Each row is a point. Each copy is the shape, with its points in the same order, stretched, turned, moved and blurred by noise. Say if it was mirrored as well.

Shape:
[[0.034,-0.009],
[-0.043,-0.045],
[-0.012,0.003],
[0.057,-0.033],
[0.022,0.016],
[-0.024,0.016],
[0.014,0.027]]
Copy 1, 7 rows:
[[-0.018,0.012],
[-0.022,-0.049],
[0.004,-0.021],
[-0.039,0.024],
[0.001,0.007],
[0.014,-0.028],
[0.012,0.001]]
Copy 1 is: mirrored
Copy 2, 7 rows:
[[-0.031,0.018],
[0.040,-0.002],
[-0.003,-0.015],
[-0.032,0.050],
[-0.034,-0.001],
[-0.004,-0.030],
[-0.038,-0.014]]
Copy 2 is: only turned
Copy 3 (7 x 2):
[[-0.012,0.027],
[-0.015,-0.071],
[0.019,0.003],
[-0.047,0.024],
[0.016,0.039],
[0.039,0.002],
[0.034,0.046]]
Copy 3 is: mirrored
Copy 4 (7 x 2):
[[0.019,-0.025],
[-0.063,-0.009],
[-0.008,0.006],
[0.017,-0.051],
[0.017,-0.003],
[-0.012,0.021],
[0.023,0.002]]
Copy 4 is: only turned

Shape (9 x 4):
[[-0.025,-0.015,0.013,-0.038],
[0.006,0.014,-0.043,0.000],
[0.027,0.044,0.020,0.020],
[-0.004,0.038,0.004,-0.012],
[-0.001,0.022,0.010,0.015],
[-0.021,-0.007,0.011,0.008],
[0.003,0.028,0.020,0.008],
[0.013,-0.011,-0.049,-0.048],
[-0.023,0.008,-0.005,-0.047]]
Copy 1, 9 rows:
[[0.001,-0.045,0.002,-0.021],
[-0.009,0.015,0.020,0.058],
[0.062,0.046,-0.019,0.004],
[0.049,-0.003,0.011,0.008],
[0.023,0.032,0.003,-0.008],
[-0.010,0.016,0.005,-0.026],
[0.043,0.027,0.002,-0.017],
[-0.020,-0.042,-0.008,0.074],
[0.022,-0.049,0.018,0.007]]
Copy 1 is: mirrored
Copy 2 (9 x 4):
[[0.005,0.016,0.004,-0.062],
[-0.028,0.002,0.020,0.039],
[0.030,0.048,-0.042,0.022],
[-0.009,0.052,-0.021,-0.006],
[0.004,0.026,-0.030,0.008],
[0.003,-0.007,-0.027,-0.026],
[0.014,0.040,-0.041,0.004],
[-0.030,0.020,0.073,0.001],
[-0.022,0.029,0.008,-0.048]]
Copy 2 is: mirrored

Shape (13 x 8):
[[-0.031,0.025,-0.004,0.028,-0.043,0.009,-0.010,0.020],
[-0.017,0.052,0.021,-0.011,-0.031,0.027,0.001,0.014],
[0.017,-0.008,0.001,0.020,0.040,-0.015,0.035,0.016],
[0.026,0.006,-0.037,0.008,0.032,-0.026,0.002,-0.006],
[-0.005,0.025,0.026,-0.002,-0.057,0.005,-0.021,0.003],
[0.015,-0.011,-0.013,0.009,0.053,0.020,0.009,-0.017],
[0.033,-0.007,-0.014,-0.010,0.034,-0.004,-0.007,0.003],
[-0.066,-0.003,-0.003,-0.033,-0.013,-0.006,0.003,0.054],
[0.006,-0.001,-0.007,-0.002,0.024,-0.010,-0.025,-0.018],
[0.002,0.025,0.033,-0.010,-0.067,0.006,-0.005,0.023],
[0.004,0.018,-0.016,-0.013,-0.060,0.030,0.005,0.014],
[-0.008,0.056,0.014,-0.003,-0.055,0.024,-0.027,0.059],
[0.014,0.025,-0.021,-0.012,0.031,-0.024,0.016,-0.028]]
Copy 1 (13 x 8):
[[0.013,0.031,0.024,0.043,-0.007,0.047,0.009,0.025],
[-0.001,-0.008,0.028,0.061,-0.017,0.036,0.018,0.030],
[-0.030,0.029,-0.012,0.037,-0.010,-0.020,-0.005,-0.045],
[-0.038,0.043,-0.024,-0.004,-0.026,-0.021,0.013,-0.027],
[0.029,-0.004,-0.011,0.037,-0.006,0.048,0.001,0.034],
[-0.058,0.017,0.006,0.021,-0.002,-0.036,-0.016,-0.006],
[-0.042,0.012,-0.018,0.001,-0.010,-0.020,0.005,-0.024],
[0.020,0.000,0.062,0.018,-0.009,-0.008,0.012,-0.033],
[-0.016,0.011,-0.014,0.005,-0.005,-0.022,0.004,0.011],
[0.026,-0.015,-0.002,0.046,-0.009,0.060,0.009,0.016],
[-0.012,0.003,0.019,0.020,-0.030,0.050,-0.009,0.011],
[0.002,0.003,0.038,0.059,-0.009,0.079,0.046,0.018],
[-0.023,0.022,-0.026,0.007,-0.037,-0.031,0.010,-0.010]]
Copy 1 is: mirrored
Copy 2:
[[0.020,0.002,0.024,-0.060,0.015,0.028,-0.002,0.000],
[0.030,-0.027,0.017,-0.031,0.028,0.029,-0.012,-0.037],
[0.010,-0.011,-0.029,-0.004,0.027,-0.056,-0.004,0.035],
[0.021,0.013,-0.021,0.020,-0.039,-0.061,-0.009,0.004],
[0.021,0.015,0.025,-0.004,0.028,0.060,-0.025,-0.015],
[-0.023,-0.033,-0.020,0.002,-0.020,-0.060,-0.025,0.011],
[0.007,-0.012,-0.016,0.038,-0.025,-0.042,-0.002,-0.002],
[-0.012,-0.023,-0.044,-0.066,0.015,0.049,0.063,-0.047],
[0.002,-0.002,-0.028,0.021,-0.046,-0.007,-0.021,0.000],
[0.031,0.011,0.033,-0.004,0.060,0.057,-0.011,-0.023],
[-0.001,0.016,0.050,-0.024,0.035,0.016,-0.004,-0.052],
[0.067,-0.032,0.050,-0.035,0.027,0.040,0.027,-0.022],
[0.016,0.015,-0.041,0.024,-0.032,-0.047,-0.030,-0.028]]
Copy 2 is: mirrored

Shape (15 x 9):
[[-0.033,0.042,0.021,-0.016,-0.018,0.030,0.043,-0.009,0.013],
[0.004,0.043,-0.054,-0.012,0.002,0.021,-0.019,-0.014,0.032],
[0.001,-0.001,0.000,0.020,-0.030,-0.035,0.016,-0.018,-0.002],
[0.022,-0.003,-0.022,-0.016,0.014,-0.044,0.001,0.013,-0.006],
[-0.001,0.049,-0.017,-0.042,-0.024,-0.034,-0.020,0.018,-0.028],
[-0.001,0.022,-0.058,0.002,-0.005,0.020,0.004,0.009,0.029],
[0.034,0.003,-0.057,0.037,-0.044,0.042,0.023,-0.026,-0.023],
[0.038,0.011,-0.017,0.017,-0.026,0.030,0.020,-0.014,0.026],
[0.013,-0.010,-0.002,-0.033,0.010,0.033,0.000,-0.031,-0.040],
[0.014,-0.038,-0.011,-0.044,-0.039,-0.027,-0.020,0.013,-0.002],
[-0.008,0.029,-0.017,-0.028,0.036,0.034,0.002,-0.017,0.029],
[-0.030,-0.030,0.011,-0.036,-0.020,-0.010,0.054,-0.049,0.009],
[-0.046,0.013,0.018,0.027,0.015,-0.034,-0.032,0.024,0.024],
[0.004,-0.028,0.019,0.019,-0.046,-0.038,-0.018,-0.032,-0.016],
[-0.026,0.008,-0.001,0.000,-0.001,-0.033,-0.029,-0.015,-0.039]]
Copy 1:
[[0.035,0.009,0.050,0.003,0.028,-0.022,0.008,-0.015,-0.055],
[0.009,-0.026,0.003,-0.007,0.005,-0.009,-0.056,0.027,-0.035],
[0.005,-0.019,0.032,-0.012,0.003,0.035,-0.007,-0.029,0.004],
[-0.011,-0.038,0.014,0.030,-0.031,0.018,-0.011,0.000,0.005],
[0.033,-0.022,0.056,0.034,-0.011,-0.023,-0.024,-0.033,-0.010],
[-0.021,-0.014,0.007,-0.003,0.013,0.009,-0.046,0.027,-0.019],
[-0.052,-0.044,0.006,-0.019,0.043,0.006,-0.032,-0.023,-0.014],
[-0.024,-0.031,-0.004,0.009,0.022,0.031,-0.020,-0.008,-0.039],
[-0.005,-0.031,0.005,-0.002,-0.008,-0.048,0.013,-0.037,-0.019],
[-0.012,0.006,-0.015,0.013,-0.043,0.003,-0.027,-0.057,0.003],
[0.016,-0.022,0.006,-0.001,0.001,-0.027,-0.009,0.028,-0.043],
[-0.007,0.018,0.033,-0.052,-0.026,-0.015,0.018,-0.028,-0.032],
[0.042,0.009,0.015,0.008,-0.003,0.019,-0.006,0.004,0.038],
[0.014,-0.015,0.012,-0.021,-0.008,0.030,-0.002,-0.070,0.025],
[0.032,-0.027,0.030,-0.009,-0.010,-0.019,0.003,-0.038,0.031]]
Copy 1 is: mirrored
Copy 2, 15 rows:
[[0.023,0.026,0.015,0.056,-0.020,0.042,0.018,-0.001,-0.025],
[-0.005,0.003,0.023,-0.032,-0.028,0.047,0.032,-0.072,0.002],
[0.013,-0.003,0.035,0.042,0.028,0.007,-0.013,-0.024,-0.004],
[-0.012,-0.021,0.024,-0.026,0.034,0.022,0.005,-0.005,-0.003],
[-0.056,-0.035,0.065,-0.010,0.016,0.046,-0.031,-0.011,0.024],
[-0.008,0.031,0.000,-0.027,-0.013,0.031,0.011,-0.069,-0.021],
[-0.018,0.049,-0.036,0.021,0.015,0.024,0.019,-0.093,0.022],
[-0.022,0.045,-0.003,0.027,-0.002,0.017,0.055,-0.073,0.006],
[0.003,0.007,-0.026,-0.020,-0.001,0.032,0.032,0.029,0.053],
[-0.040,0.034,0.026,-0.030,0.040,0.000,-0.023,0.037,0.043],
[0.030,0.002,0.000,-0.025,-0.042,0.043,0.052,-0.016,-0.009],
[0.067,0.034,0.010,0.043,0.041,0.048,-0.002,0.051,0.000],
[0.036,-0.028,0.051,0.002,-0.034,-0.031,-0.034,-0.024,-0.018],
[0.008,-0.001,0.036,0.039,0.035,-0.013,-0.020,0.000,0.047],
[0.014,-0.042,0.034,-0.010,-0.002,0.010,-0.041,-0.001,0.025]]
Copy 2 is: only turned
